Each row of a before or after table is a point. The points were changed in one or more steps. Then noise was added and the rows were shuffled. The steps act on columns, c1 being the first. Name the steps. A step turns or swaps two columns, mirrors them in a line or flattens them onto one, adds a multiple of one to another, or multiplies or shifts one. Angles are multiples of 10 degrees, from the lower column toward the higher: turns from -170 to 170, lines from 10 to 170 but not 90. Use the fewest steps. Two steps may share a column if one is a turn and the other turns, adds or multiplies; they go together, in the order done. Otherwise the lowest column goes first.

Before:
[[ 0.06 -0.76  0.96]
 [-0.03 -0.29 -0.46]
 [-0.46  0.06  0.06]
 [-0.12  0.78  0.63]
 [ 0.33  0.02 -0.03]
 [ 0.25  0.03  0.18]
 [-0.45 -0.15 -0.41]
 [ 0.62  0.16  0.20]
 [ 0.39 -0.33 -0.25]
 [-0.24  0.65  0.13]]
After (10 x 3):
[[-0.52  0.02  0.06]
 [ 0.00  0.11 -0.49]
 [-0.13  0.19  0.59]
 [ 0.26 -0.09  0.20]
 [ 0.07 -1.73  0.95]
 [ 0.55  0.00  0.14]
 [ 0.39  0.11 -0.07]
 [ 0.40 -0.06 -0.24]
 [-0.46  0.26 -0.34]
 [-0.24  0.48  0.05]]
Steps: add -1 times c3 to c2

Before (9 x 8):
[[-0.75  0.44 -0.52  0.57  0.24 -0.68 -0.10 -0.59]
 [-0.20  0.27 -0.11  0.74 -0.09 -0.92 -0.38 -0.39]
 [ 0.22  0.16 -0.31 -0.58  0.11  0.20  0.55  0.74]
 [-0.30  0.30 -0.16 -0.05  0.03 -0.04 -0.50 -0.28]
 [-0.58  0.39  0.22  0.52 -0.35 -0.09  0.09 -0.30]
 [ 0.68 -0.18 -0.54 -0.29  0.48  0.35  0.58 -0.03]
 [-0.25  0.41 -0.44 -0.11 -0.99  0.06  0.14  0.01]
 [-0.35 -0.24 -0.07 -0.14  0.02 -0.77  0.27 -0.52]
 [ 0.21 -0.89 -0.64 -0.15  0.60  0.13  0.38  0.34]]
After, 9 rows:
[[-0.20  0.30 -0.11  0.75  0.17 -0.20 -0.35 -0.21]
 [-0.77  0.43 -0.53  0.58  0.24 -0.11  0.09 -0.38]
 [ 0.20 -0.89 -0.65 -0.16  0.21 -0.05  0.65  0.53]
 [ 0.22  0.16 -0.31 -0.57 -0.28 -0.40  0.49  0.45]
 [-0.25  0.40 -0.47 -0.11 -0.82 -0.06 -0.52 -0.83]
 [-0.28  0.29 -0.16 -0.08  0.33 -0.07 -0.38  0.07]
 [ 0.69 -0.20 -0.50 -0.30 -0.01  0.05  0.75 -0.02]
 [-0.38 -0.26 -0.05 -0.13 -0.18 -0.89  0.26 -0.70]
 [-0.55  0.40  0.20  0.52 -0.34  0.44 -0.18 -0.64]]
Steps: add 1 times c4 to c6; turn c5 and c7 by 40 degrees; add 1 times c5 to c8

Before:
[[-0.71 -0.45  0.28 -0.32 -0.22 -0.64 -0.37 -0.31 -0.78 -0.09  0.24 -0.62]
 [ 0.33  0.29  0.25 -0.04  0.20 -0.94  0.12 -0.25  0.27 -0.67 -0.38  0.43]
 [-0.24  0.00 -0.35  0.02 -0.83 -0.68 -0.58 -0.28  0.02 -0.64 -0.59 -0.01]
 [-0.78  0.15  0.01 -0.01 -0.61 -0.16  0.65  0.14 -0.41  0.57  0.35  0.76]
 [ 0.33 -0.25  0.63 -0.44 -0.38  0.06 -0.09  0.04 -0.37  0.54  0.21  0.29]
 [ 0.37 -0.09 -0.39 -0.01  0.34 -0.26  0.08  0.28  0.56 -0.44  0.16 -0.55]
 [-0.11  0.39  0.17  0.13 -0.52  0.05 -0.37  0.76 -0.01  0.57  0.32  0.06]
 [-0.72 -0.45  0.85  0.49 -0.85  0.04 -0.26  0.20  0.13  0.33  0.24 -0.46]
 [ 0.24  0.19  0.38 -0.14  0.29  0.04  0.12  0.05  0.56 -0.70  0.60  0.61]]
After:
[[-0.24  0.10  0.46 -0.02  0.35 -0.25  0.26  0.28  0.55 -0.40 -0.56 -0.17]
 [ 0.34 -0.33 -1.16  0.49 -0.85 -0.26 -0.63  0.25  0.11  0.35 -0.42 -0.21]
 [ 0.68  0.20 -0.30  0.02 -0.60 -0.04  0.33  0.14 -0.38  0.59  0.78 -0.36]
 [-0.02  0.30 -0.20  0.11 -0.49  0.26 -0.72  0.81  0.02  0.60  0.03 -0.28]
 [-0.53 -0.15 -0.51 -0.49 -0.36 -0.11 -0.24  0.01 -0.39  0.55  0.25 -0.20]
 [ 0.33  0.42  0.31  0.05 -0.77 -0.51 -1.02 -0.34  0.02 -0.63 -0.03  0.59]
 [-0.41  0.14 -0.26 -0.17  0.27  0.18  0.28  0.08  0.52 -0.71  0.62 -0.62]
 [-0.43  0.86 -0.16 -0.02  0.14 -0.55  0.19 -0.25  0.24 -0.66  0.41  0.36]
 [ 0.60  0.07 -0.54 -0.32 -0.24 -0.75 -0.49 -0.32 -0.79 -0.12 -0.62 -0.23]]
Steps: turn c1 and c3 by 160 degrees; turn c2 and c6 by 40 degrees; add 0.5 times c5 to c7; turn c11 and c12 by -90 degrees

Before (12 x 18):
[[ 0.56  0.24 -0.48 -0.28 -0.26  0.13 -0.29 -0.47 -0.03 -0.48 -0.09  0.22
  -0.65 -0.55 -0.29 -0.30  0.01  0.13]
 [ 0.23 -0.63  0.31  0.18 -0.04  0.33 -0.53 -0.41  0.13  0.24 -0.21  0.57
  -0.02 -0.35 -0.50  0.02  0.24 -0.36]
 [ 0.02 -0.31 -0.01 -0.61 -0.05  0.28 -0.29 -0.11 -0.27  0.25 -0.08 -0.21
  -0.11 -0.14 -0.56 -0.60 -0.39  0.26]
 [ 0.40 -0.32 -0.34  0.25 -0.02  0.74 -0.83 -0.52 -0.01  0.44  0.11  0.51
   0.85 -0.07  0.03 -0.12  0.66 -0.48]
 [ 0.05 -0.57  0.13 -0.10 -0.42  0.50 -0.02  0.16  0.04  0.24  0.11 -0.13
  -0.55 -0.48 -0.44  0.64 -0.17  0.19]
 [-0.62 -0.13  0.04  0.22 -0.40 -0.73 -0.49  0.15 -0.79  0.53  0.47  0.57
   0.15  0.23  0.59 -0.16 -0.10 -0.51]
 [-0.53  0.27  0.49  0.41 -0.19  0.29 -0.02 -0.30 -0.23 -0.75 -0.22  0.19
  -0.45  1.33 -0.08  0.50  0.45 -0.46]
 [ 0.25 -0.16 -0.21 -0.27  0.20  0.23  0.73 -0.73  0.20  0.51 -0.75 -0.03
   0.37  0.74 -0.50  0.25  0.81 -0.30]
 [-0.33 -0.02 -0.67  0.32  0.16  0.40  0.45 -0.15  0.14 -0.35 -0.63  0.53
   0.68 -0.60  0.16  0.33  0.62 -0.35]
 [ 0.26  0.49  0.18 -0.23  0.21  0.37  0.28 -0.04  0.24  0.07  1.15  0.28
   0.83 -0.54 -0.53  0.19  0.02 -0.20]
 [ 0.19 -0.32  0.14  0.04  0.74  0.54  0.05  0.06 -0.44 -0.51  0.23 -0.42
   0.17 -0.59 -0.44  0.63  0.26  0.00]
 [-0.43 -1.04 -1.26  0.76 -0.05  0.11 -0.68 -0.36 -0.19 -1.12  0.04 -0.28
   0.38  0.15 -0.19  0.08  0.37 -0.13]]
After, 12 rows:
[[ 0.21 -0.79 -0.28 -0.31 -0.20  0.22  0.75 -0.08  0.19 -0.86 -0.72 -0.04
   0.38  0.72 -0.48  0.26  0.83 -0.22]
 [ 0.24 -0.09 -0.22 -0.22 -0.22  0.39  0.24 -0.09  0.24 -0.06  1.17  0.28
   0.82 -0.56 -0.50  0.20  0.03  0.18]
 [ 0.52 -0.35  0.14 -0.29 -0.66  0.12 -0.31  0.62 -0.04 -0.18 -0.10  0.25
  -0.63 -0.52 -0.27 -0.27  0.03 -0.51]
 [ 0.22 -0.94 -0.04  0.05  0.35  0.58  0.05  0.41 -0.43  0.30  0.25 -0.41
   0.20 -0.59 -0.45  0.67  0.28  0.19]
 [-0.53 -0.34 -0.42  0.43 -0.58  0.27 -0.03  0.77 -0.22  0.10 -0.19  0.22
  -0.47  1.35 -0.09  0.48  0.47  0.47]
 [ 0.04 -1.18  0.21 -0.10 -0.81  0.49 -0.01 -0.33  0.06  0.01  0.09 -0.08
  -0.55 -0.51 -0.45  0.66 -0.17  0.11]
 [ 0.25 -1.25 -0.33  0.17 -0.44  0.30 -0.53 -0.02  0.17 -0.47 -0.24  0.55
  -0.02 -0.37 -0.45  0.03  0.23  0.29]
 [-0.62 -0.76 -0.57  0.19 -0.81 -0.71 -0.47 -0.53 -0.77 -0.12  0.46  0.55
   0.14  0.23  0.56 -0.16 -0.11  0.03]
 [-0.01 -0.91  0.27 -0.64 -0.45  0.31 -0.28 -0.15 -0.25 -0.24 -0.10 -0.21
  -0.13 -0.12 -0.50 -0.59 -0.41  0.01]
 [-0.32 -0.62 -0.39  0.32 -0.24  0.38  0.47  0.39  0.13  0.09 -0.63  0.50
   0.74 -0.59  0.15  0.36  0.61 -0.67]
 [-0.41 -1.65 -0.12  0.75 -0.48  0.12 -0.69  1.12 -0.23  0.23  0.03 -0.29
   0.39  0.17 -0.16  0.06  0.34 -1.25]
 [ 0.45 -0.92 -0.47  0.25 -0.42  0.75 -0.84 -0.13  0.01 -0.69  0.13  0.47
   0.87 -0.01  0.05 -0.11  0.66 -0.33]]
Steps: shift c2 by -0.60; swap c3 and c18; shift c5 by -0.40; turn c8 and c10 by 120 degrees
